Each row of a before or after table is a point. One or more steps were done to the points. Then noise was added and the rows were shuffled. The steps act on columns, c1 being the first. Write out the steps. A step turns or swaps two columns, mirrors them in a line or flattens them onto one, adds a multiple of one to another, or multiplies or shifts one. Angles are multiples of 10 degrees, from the lower column toward the higher: turns from -170 to 170, lines from 10 to 170 but not 90. Use the fewest steps. Two steps may share a column if one is a turn and the other turns, adds or multiplies; they go together, in the order done. Otherwise the lowest column goes first.
In the rows, 128 means zero.

Before:
[[129  95]
 [115 120]
 [129 106]
 [111 105]
 [115 101]
 [111 142]
 [118 178]
 [133 141]
 [249 108]
 [116  96]
 [119 104]
 [111 116]]
After:
[[132  80]
 [133  97]
 [129  86]
 [128  93]
 [128 111]
 [124 101]
 [124 109]
 [128  91]
 [123 213]
 [134  76]
 [129 147]
 [130 149]]
Steps: multiply c1 by 0; multiply c2 by 1.6

Before, 12 rows:
[[156 148 149 187  88 165  94 131]
 [ 87 112 123 106 170  55  90 102]
 [116  90  81 137 179  70 148 155]
 [161 155 128 162  56 164 150 134]
 [156 163 186 160 101 196 131 184]
 [ 95 214  67 186 128 158 134  20]
 [198 146 200 171 146 153 218 162]
 [159 148 155 134  72 144 131 105]
 [172 210 143 138  92 125 121 156]
 [ 84 114 123 172 118  47 102 100]
 [157 135 161 113 127 168 177 152]
 [ 21 118 104 149 152  52 163 116]]
After, 12 rows:
[[155 180 186 146  97 169 130  97]
 [115 120 135  80 160  71 154 147]
 [162 184 164 130  74 165 134 149]
 [ 25 145 152 104 145  56 116 163]
 [200 172 169 204 141 153 163 222]
 [ 85 145 109 123 158  51 104  91]
 [160 177 135 152  90 145 103 131]
 [158 194 160 184 109 198 188 132]
 [160 170 109 164 130 167 152 180]
 [ 83 148 170 121 119  48  98 102]
 [ 97 243 187  66 132 164  22 133]
 [168 242 137 143 105 125 157 122]]
Steps: shift c2 by 30; swap c3 and c4; multiply c5 by 0.7; swap c7 and c8

Before, 10 rows:
[[156 105 147  95 111 126 157 122  99 133 138 112 101 150]
 [122 110 103 159 127  91 165 123  66 118  99 194 141  68]
 [183 148 130 101 101 122 152 132 117 138 163 149 129 151]
 [143 152 161 124 138 146 123 112 104 153 135 133 132 163]
 [155 130 145  99  90 110 116 127  72 157 133 159 134 174]
 [ 95 122  85 135 146 114 119  87 166 152  50 123 136 172]
 [127 105 101 145 157 132  95  83 149 150  62 181 103 142]
 [107 105  99 130 166  80 162 155 106 153  83 185 120  85]
 [157 119 176 145  87 118 142 135 120 147 165 151 113 165]
 [ 87  95 109 100 156 140 147 101 163 128  67 163 143 161]]
After:
[[141 105  33 137 153 128 161 154 147 151 126 212  83 148]
 [143 109 151  92 107 125  93 152 100 132 124 114 124 129]
 [153 125 151  85  93 115 133 119  73 155 152 142 129 151]
 [ 98 106  58 148 165  77  99 139 103 156 143 201 155  94]
 [100 119   5 116 147 110 148 117 165 150  75 188  85 171]
 [167 142 165  93 101 120  88 120 114 137 168 115 133 139]
 [147 117 211 127  84 113 108 146 127 147 170 112 137 171]
 [106 111  76 184 126  92  94 110  68 118 156 189 120  99]
 [149 153 170 103 141 148 127 123 107 154 137 119 109 157]
 [ 82  95  51  87 159 141 126 112 161 124 116 199 101 143]]
Steps: mirror c1 and c7 in the line at 170 degrees; add 1 times c11 to c3; turn c11 and c12 by -50 degrees; turn c4 and c14 by 30 degrees; turn c8 and c13 by 90 degrees

Before:
[[169 147 105 131 113 165 147 135 156 150 125 189 128  74  90 103 167  73
   65 168  75  71  58 175]
 [ 69 182 153 129 100 136 177 153  84 143 170  60 103 176 203 159 134 103
  132 107 144 233 115  73]
 [ 44 143 158 138 164 141 112 166  56  69  27 105  94 120 215 109 160 123
  119 123 175 182  39  69]
 [ 75 206 127  80  83 177 139 121 109 118 157 121 178 147 188 132 129 142
  125 172 152 125 159 134]
 [154 145 139 210 163 158 120  68 183 156 163 188 143 131  96  89 100 139
  144 191 127  75  87 199]
 [189 186 102 162 168 122 110  88 196 190 122 189 165 159 132  76 113  82
   77 212 118 115 167 164]
 [191  99 113 145 125 230 118  94 191 114 121 158 129 132 120  83 149 100
   64 154 133  75  97 152]
 [ 60 165 142 106 121 153 166 120 103 139 160 106 126 182 178 108 216 125
  158 180 109 132 203  98]
 [176 120  62  86 162 160 107  45 167 131 129 155 105 123  73 107 137 118
   93 162 124  79  43 192]
 [ 82 142 148  69  96 102 146 159 155  92 199 111 148 154 216 133 167 186
  170 132 118 174 154  90]
 [ 82  55 144  57 151 179 163 146 165  88  80  80  91  30  95 133 102 127
  140  88  81  93 118 173]]
After, 11 rows:
[[153 145 128 211 162 158 119  68 183 158 165 188 141 131  97  90 105 138
   89 192 110  75 144 199]
 [ 83  57 129  56 153 178 163 147 167  90  80  83  91  25  94 132 138 127
  118  89  76  91 138 172]
 [ 68 181 130 127 101 137 176 152  83 143 171  60 104 178 202 159 122 103
  116 107 144 232 130  74]
 [ 59 165 128 103 120 154 167 122 105 139 161 106 127 181 182 110 206 126
  199 179 171 129 158  96]
 [169 148 127 131 113 164 145 134 154 150 127 191 128  75  88 103 195  72
   58 168 114  69  65 177]
 [ 44 141 128 140 162 139 113 166  56  68  27 109  95 119 215 107 124 126
   39 124 188 183 119  68]
 [191 186 127 161 169 123 110  86 197 190 122 190 167 158 132  77 125  82
  164 212 111 116  76 165]
 [190  99 128 142 125 232 118  95 190 112 122 156 129 132 122  85 142  99
   95 157 145  74  62 154]
 [ 75 207 130  81  81 179 140 121 108 119 156 121 178 147 185 134 113 142
  160 172 144 124 126 133]
 [174 120 128  87 162 160 108  45 167 131 128 153 106 123  71 107 138 117
   43 164 133  78  94 192]
 [ 82 142 128  68  95 102 148 158 155  93 199 111 147 154 216 132 164 185
  156 133 147 173 170  88]]
Steps: multiply c3 by 0; turn c17 and c21 by 40 degrees; swap c19 and c23
